Rows are points. The points of each table are mixes of a few directions, plus a little noise. Count the directions of each table, and those that both share. Where both have some left over, give the other angles between the two spaces (their principal angles), to ten degrees, smallest first.

First, 6 rows:
+1.29, -0.55, -0.38
+2.81, -1.22, -0.83
+0.08, -0.03, -0.02
-3.63, +1.57, +1.08
-2.26, +0.98, +0.67
+1.73, -0.73, -0.50
Second:
+0.10, +0.24, +0.03
+1.24, +2.71, +0.24
-1.90, -4.15, -0.35
+0.68, +1.47, +0.13
-0.12, -0.25, -0.02
Directions: first 1, second 1, shared 0; angles 90

First:
+0.39, +0.51, -0.02, -0.86, +0.16, +0.50
-2.05, -0.02, +0.01, +1.70, +0.56, +0.95
+0.50, +0.13, +1.03, -2.43, -0.23, -1.18
+0.07, +0.05, +0.40, -0.83, -0.06, -0.41
-0.83, -0.03, +1.29, -1.55, +0.00, -1.04
+2.60, -1.85, -3.26, +5.93, -1.20, -0.29
+1.95, +0.61, -0.10, -2.14, -0.20, +0.02
-2.62, +0.95, -0.34, +1.67, +1.28, +2.91
-0.02, -0.26, +1.00, -1.49, -0.29, -1.46
Second, 7 rows:
-0.42, +0.21, -0.09, -0.46, +1.20, +1.66
+3.86, +1.06, -1.26, -1.30, -1.61, -0.52
-2.41, -0.06, +0.59, +1.30, +0.13, -0.02
+1.39, +1.24, -0.77, -0.24, -1.01, +0.30
-2.23, -2.33, +1.37, +0.33, +1.65, -0.80
-2.66, -2.14, +1.49, +1.33, +0.37, -2.10
+2.47, +1.99, -1.36, -1.00, -0.74, +1.52
Directions: first 3, second 3, shared 2; angles 70
